Every row gives one point. Examples show where two turns around zero, p and q, send a point. Write where each new point lands after one turn and then the other. Backwards means that the second turn is done in reverse. Each puzzle has new turns, and all numbers are rounded.
In the rows, zero is written as 128.

Turn p:
[129 129  97] -> [110 129 103]
[169 141 143] -> [169 115 114]
[109 154 101] -> [111 161 108]
[138  97 163] -> [142  96 161]
[119 155 158] -> [153 155 147]
[105  91 106] -> [ 83 111 135]
Turn q:
[169 103 110] -> [153  89 150]
[123 141 112] -> [143 142 125]
[ 98 169 166] -> [ 87 177 127]
[102 126 140] -> [111 137 107]
[148 101 112] -> [146  96 131]
Where do these land?
q, then p backwards: [119 134 135] -> [120 133 120]
p, then q: [144 143 145] -> [134 119 154]
q, then p: [131 117 100] -> [135 104 111]
p, then q: [155  83 109] -> [135  87  90]
q, then p: [151 164 128] -> [165 142 144]
q, then p: [ 67 128 152] -> [ 86 170 101]

Turn p:
[113 145  97 182 106 159 109 134] -> [117 143  82 159 167 144  98 115]
[156 115 150 169 106 119 153 151] -> [130  86 138 181 123 133 119 120]
[137 121 190  93 134 175 125 124] -> [162 144 188 111 121 161 127  96]
[110  95 147 127 105 117 170 118] -> [103  80 145 118 117 157 132 129]
[128 159 108 153 132 153 134 114] -> [125 152  99 149 146 147 143 121]
[135 132  91  92 103 101 118 190] -> [154 120 121 124 124 103  90 200]
[123 138 149 125 138  87 122 120] -> [101 135 147 130 105 102 136 131]
[138 113 117 105 125 138 125  93] -> [141 128 111  97 107 139 139 113]
[105 111 137 113 166 108 134 115] -> [108 122 148  96 134 106 156 124]
[106 133 113 133 161 132 102 126] -> [120 152 120 111 157 104 133 120]
[158 146 110 116 133 119 115 123] -> [149 146 110 133 107 111 137 137]
Turn q:
[153 121 168 137 116 139 145 106] -> [137 145 160 124 114 129 170 122]
[143 122 151 128 106  80 104 140] -> [115 112 151 150 128  93 138 167]
[126 128 106  46 107 143 118 121] -> [123  94 117  62  88 121 104 141]
[109 150 130 144 129 119 132 111] -> [120 162 129 138 128 128 114 129]
[131 133 118 151 137 141 144 225] -> [143  82  81 187 132 175 140 142]
[145 143 118 138 148 139 127 104] -> [155 152 125 115 144 124 126 119]
[115 120 110 151 111 146 117 119] -> [134 126 144 140 126 132 103 100]
[119 102 113 125 111 102 141 115] -> [102 122 125 132 118  95 127 108]
[111 135 137 131 185 143 124 111] -> [122 157 119 103 172 154 129 125]
Where do these land?
p, then q: [106 111 119 107 114  90 153 106] -> [ 88  94 120 123  98 139 119 118]
q, then p: [102  92 140 148 105 128 119 138] -> [ 95 118 143 122 141 139 120  90]
p, then q backwards: [ 96 163 109 127 163 100 124 144] -> [126 136 155 125 152  72 125 110]
q, then p: [153 104 101 146 115 152 154  97] -> [119 127 108 125  74 139 155 107]
q, then p: [145 151 131  83  96 123  97 166] -> [162  89 142 129 132 116  73 144]
q, then p: [116 146 159 137 111 148 103 107] -> [136 155 167 145 123 143 111 116]
q, then p backwards: [116 115 133 146 166 164 152 104] -> [111 133 136 136 146 178 122  92]
q, then p: [155 138 110 105 116 127 109 154] -> [157  96 123 127 121 107 107 133]
p, then q backwards: [134 153 128 156 138 157 154 157] -> [135 132 145 175 150 126 118 155]
p, then q: [156 106 149 127 156  91 114 108] -> [ 98 142 141 134 101  81 145 128]

Turn p:
[123 116 133 104 153 121 121 118 138 156  81] -> [124 149 144 107 137 132  94 138 120 141  83]
[150 149 156 142 143 128 108 128  82  78 150] -> [190 131 128 119 133 127 138 132 125 100 180]
[115 125 104  84 143  93 150 159 150 173 125] -> [ 95 153  90 138 143 102 114 152 150 153  82]
[148 129 171 124  98 153 123 110 121  95 165] -> [141 103 120  86 129 144 167 116 118 117 172]
[ 96 107  90  88 146 105 120 112 154 146 114] -> [ 86 143 113 127 136  96  87 127 105 127  91]
[135  99 155 163  98 127 119 119  74 114 150] -> [158 122 157 123  99 112 176 137 101 133 167]
[137 127 110  94 145 150 142 136 129 188 114] -> [103 151 116 138 156 157 117 153 118 169  97]
[119 161 109 125  86 104 140 154 169  96  76] -> [130 115 123 142 130 121 140  78 169  90  66]
[152 155 130 162  94 143  80 133 114 102 147] -> [164 129 115 140  92 157 153  92 117 106 162]
[127 115 140 169 132 139 107 125 127  95 156] -> [143  99 136 129  94 128 124 128 122 111 171]
[167 105 119 151 149 125 145  90 113 126 151] -> [142 112 146 132 140 112 113 118 113 173 172]
[118  98 122 118 152 147 154 162 153 152 117] -> [105 101 122 138 132 137 111 171 139 148  94]
[115 140 126 144 125 161 137 108  86 105 149] -> [131 124 151 145 147 138 149 134 106 104 173]
[ 90 166 129 124 128  96 146 138 183 166  97] -> [ 79 159 131 126 123 129 108 117 189 120  82]
Turn q:
[113 118 133 122 124 138 152 131 164 150 117] -> [126 134 172 133 149 118 125 125 136 147 130]
[139 149 139 147 123 103  82 121 128 138 113] -> [157 139 112 143 100 106 126 146  96 122 120]
[ 68 112 117 154 112 177 104 158 131  73 141] -> [101  85 151 130  89 153  89  96 146 114  68]
[112 115 123 125 147  96 129 161 101 139 127] -> [120  90 128 100 129 124 127 150 106 119 148]
[137 152 155 168 188 123 116 130 111 121 140] -> [ 86 126  93 166 130 119 113 148  90 103 133]
[149 128 141 107 100 156 153  89 109 171 132] -> [144 168 127 128 151 170 155 118 122 170 142]
[ 84 125  82 137 151 103 119  82 121  94  94] -> [158  85  90 120 166  94 101 102 127 122  89]
[130 141 138  78  71 127 145 107 132 143 176] -> [138 174 136  91 106 145 140  80 140 161 163]
[186 157 124 166 114 148 138 117 134 156 143] -> [110 177 104 156 116 129 155 162 139 164 121]
[133 134  85  86 149 137 128 132 122 142  88] -> [150 137 132  87 175 128 135 151 134 105 107]
[160  92 165 141 145 103 115 149 142 111 166] -> [115 116 125 162  93 129 111 145 145 108 186]
[124 112 135 105 112 124 154 158 140  99 100] -> [132 103 165 121 131 122 159 113 153 103 131]
Where do these land?
p, then q: [ 81 145 114 145 149 129 143 104 144 130 115] -> [126 115 138 153 105 114  98  98 101 107 118]
p, then q: [142  81 114 163 108 162  97  89 172 110  89] -> [193 112 127 156 127 200 130 103 111 143 133]
q, then p: [138 116 116  85 146 100 115 145  84 106 133] -> [132  88  85 130 161 109 130 127  94 115 135]
q, then p: [111 151 124 124 127 161  92 153  95 106 126] -> [143 114 147 128 149 141 148 117  95  90  96]
q, then p: [145 136 119 124 113  87 148 112 113 123 180] -> [ 76 143  93 146 136 107 135 108 116 143 142]
q, then p backwards: [124  99 182 105 126 133 127 133 163 159 142] -> [126 143 125 181 154 142 125  86  95 136 128]
q, then p backwards: [113 162 172 150 163  53 113 136 150 172 168] -> [103  73  94 134 157 100  97  78  96 130 192]
p, then q: [138 125 134  72  99 135 147 106 139 136 114] -> [134 123 128 106 193 131 126 121 111 113 127]
q, then p backwards: [129 146 132 166 172 142 116 135  89 124 146] -> [ 99 114  95  96 133 161 111 145 150 143 149]
p, then q backwards: [151 113 121 111  92 160 126 125 103 147  89] -> [108 144 142 134 102 159 135 118  96 154  89]
p, then q: [147 133 118 127 157 149 112 143 170 115 111] -> [162 132 130 141 123 151 101 149 148 115  98]
p, then q: [110 130  94 169 127 138 143 153 134 140 135] -> [116 103 143 161 103 119 119 131 127 161 109]
p, then q: [135 126 126 124  83 115 184 128 109  96 117] -> [118 104 127 158 177 103 140 123 138 134 172]

Turn p:
[144 110 119 106 111 146 108 131 144 145 124 144 104 117] -> [117 106 141 109 132 119 131 117 159 114 110 143 104 134]
[123 147 112 151 144  94 121 121 128 144 118 114 149 119] -> [120 155 117 144 139 139 144 121 133 134 161 111 131 104]
[137 151 133 115 139 148 114 147 135 131 110 153 102 128] -> [122 126 175 131 115 118 120 132 144 139 121 140 108 125]
[108  97 116 121 123 151 140 133  79 120 118 120 101 118] -> [112 118 136  84 138 148 145 148  97 140 111 131 123 156]
[121 139 124 150 145 149 133 130 132  96 115 117 108 135] -> [139 113 143 137 107 142 144 147 124 161 126 131 142 128]
[143 119 119 134 127 130 152 124 131 128 123 103 109 122] -> [150 109 122 110 134 122 151 136 123 137 135 125 124 123]
[150 149 129 144 115 141 118 119 116 143 155 116 153 162] -> [126 125  99 160 149 108 107 106 119 158 119 125 124 128]
[139 152 171 121 123 138 122 132 129 135 110 117 102 157] -> [132 102 161 148 127 101 110 139 123 139 119  95 117 128]
[121  60 119 141 133 100 144 137 141 144 126 169 113 121] -> [145 136 147  97 150 143 153 103 149  84 137 141 157 165]
[105 147 120 121 139 139 127 113 137 146 108 102 185 157] -> [111 146  89 177 119 123 127 146 124 134 158 114 106 149]
[126 153 118  89 134 122 155 116 135 134 117 168 103 121] -> [142 132 160 103  95 130 109 110 124 117 152 137  93 130]
[145 141 179 143 147 124 119 110 139 136 191 120 120 109] -> [161 139 112 114 138 114  79 127 160 145 105 100 157  99]
[151 149 112 130 118 132 119 135 117 109 106 114 225 117] -> [100 179  78 178 112 100 156 133 100 122 119 149 117 106]
[115 116 122  92 125  90 130 164 142 127 176 149 137 113] -> [136 140 125 114 149 145  86 130 132  75 136 167 138 109]
[102  67 121 134 122 106 116 112 105  81 136 117 100 133] -> [132 101 122 107 136 192 150 130 109 106  96 115 160 143]
[118 150 134 156 103 138 130 123 139 128 115 125 139 118] -> [104 121 120 134 107 105 136 124 129 142 142 122 148 120]
Turn q:
[100 133 148 102 142 144 118 103 144 150 131  98 101 101] -> [125 138 148 119 164 124 106 113 125 118  98 153 172 128]
[132 123  92 164 127 127 147 158 100 148 121 113 110 141] -> [115 131  99 150 112 122 110 119 124 113 132  72 126 112]
[133 155 153 162 143  95 126 111 107 156 147 114 161  90] -> [140 131 146 108 147 125 164 142  83 126 155  95 171 132]
[136 164 153 144 140 131 144 155 127 115  91 138 155 135] -> [169 122 133 130  88 134 135 156 102 112 134 133 122 103]
[101 129 110 117 156 112 116 114 152 147 159 102 122 126] -> [137 154 127 127 176 100 119 126 133 125 113 121 141 155]
[133 103 117 118 106  98  98 138 107 135 113 114 116 152] -> [117 109 138 137 120 118  88 109 131 150 152 109 115 150]
[123 105 139 113 139 150 150 105 103  94 141 167 134 119] -> [120 122 123 104 147 152 157 119 145 145 130 150 101  86]
[133 143 135 107 106 131 107 135 142 159 139 160 151  98] -> [114 113 116 110 122 111 152 123 106 110 147 167 142 156]
[118 154 123 154 124 143 101 158 126 118 115 102 116 121] -> [118 154 138 163 116 132 101 143 101 107 136 127 133 123]
[127 122 148 129 112 128 143 159 163 115 124 160  96 154] -> [125 137 120 142  79 101 131 126 142 153 100 153 114 118]
[142 105 121 112 104 118 138 101 105  99 162 106 142 131] -> [ 98 124 147  97 149 156 134 133 144 147 126 104 101 145]
[144 137 112 132 146  97 124 111 138 148 113 134 108 118] -> [148 137 118 127 125 118 125 120 152 132 150 118 166 139]
[123 139 105  99  99 146 144 145 133 124 157 161 140 140] -> [103 130 109 106 114 112 147 123 139 102 121 147  85 138]
[108 141 147 170 135 124 162 112 161 106  98 144 138 149] -> [162 119 148 156 109 113 159 166 151 130 108 125 131  95]
[164  99 122 119 130 156 102 128 105 137 111 139  99 160] -> [128 114 113 154 112 162 108  72 138 142 135 133 115 132]
[129  95 125 108 139 149 127 116 132  96 127  95 160 112] -> [126 113 126 119 168 170 112 159 127 138 113 139 112 134]
Where do these land?
p, then q: [157 141 111 152 109 121 133 100  96 113 136 152 127 136] -> [129  98 148 112 146 144 141 104 150 107 144 114 154 120]
q, then p backwards: [126 146 129 149 137  76 149 123 120 131 120 138 122 127] -> [132 144 158 153 141 122 155 117 144 139 113 116 119 104]
p, then q: [113 169 127 154 129 132 100 141 118 170 106 149 158 180] -> [141 148 167 171 156  87 163 113 107 128 122  93 146 120]
p, then q backwards: [147 121  93 135 119 130 114 141 120 119 129 100 127 118] -> [118 103 139 133 137 153 140 120 129 119 140 153 144 112]
p, then q: [138 123 149 131 156 131 169 129  94 120 166 133 148 118] -> [155 134 125 107 106 147 118 108 114  97 171 123 121 153]
q, then p: [115 101 113 108 108 144 146 147 148 150 142 151 143 116] -> [126 125 142 120 125 170 149 119 120 101 153 147 122 149]
q, then p: [155 108 138 128 126 138 110 129 120 120  99 115 132  81] -> [ 98 151 109 128 140 124 114 135 141 139 106 160 130 160]
p, then q: [ 82 154 110 127 137 128 157  96 109 103 114 134 130 127] -> [ 79 120 144 120 126 133 132  96 110  93 118 118 104 137]
p, then q: [139 137 122 118 127 132 160 113 142 122 118 120  99 147] -> [106 119 120 118 117 145 129 104 132 159 118 113 131 142]
p, then q: [110 111 135 153 152 130  96 137 157 141 122 113  99 104] -> [144 124 106 131 131 117 129 162 110 128  79 153 133 143]
p, then q: [115  82 122 105 120 156  95 149 145  83  91 121 112 132] -> [122  93 114 153  91 123 114 151 135 146  97 145  98  79]
q, then p: [149 139 105 125 128 124 131 110 138 144 157 145 180 154] -> [187  92 133 132 133 135 134 129 100 133 135 139 119 146]
q, then p: [112  96 133  79 141 123 118 115 126 146 135 104  95 103] -> [114 167 126 154 119 156 118 125 163 115 126 108  91 144]
q, then p: [137 154 142 113 138 144 103 157 139 121 149 135 132 130] -> [120 128 155 127 117 128 111  97  98 149 123 131 117 128]
q, then p backwards: [125 137 191 142  91 112 139 134 148 136 137 110 115 147] -> [139 142 162 144 119 164 128 134 106  90  94 154 105 129]
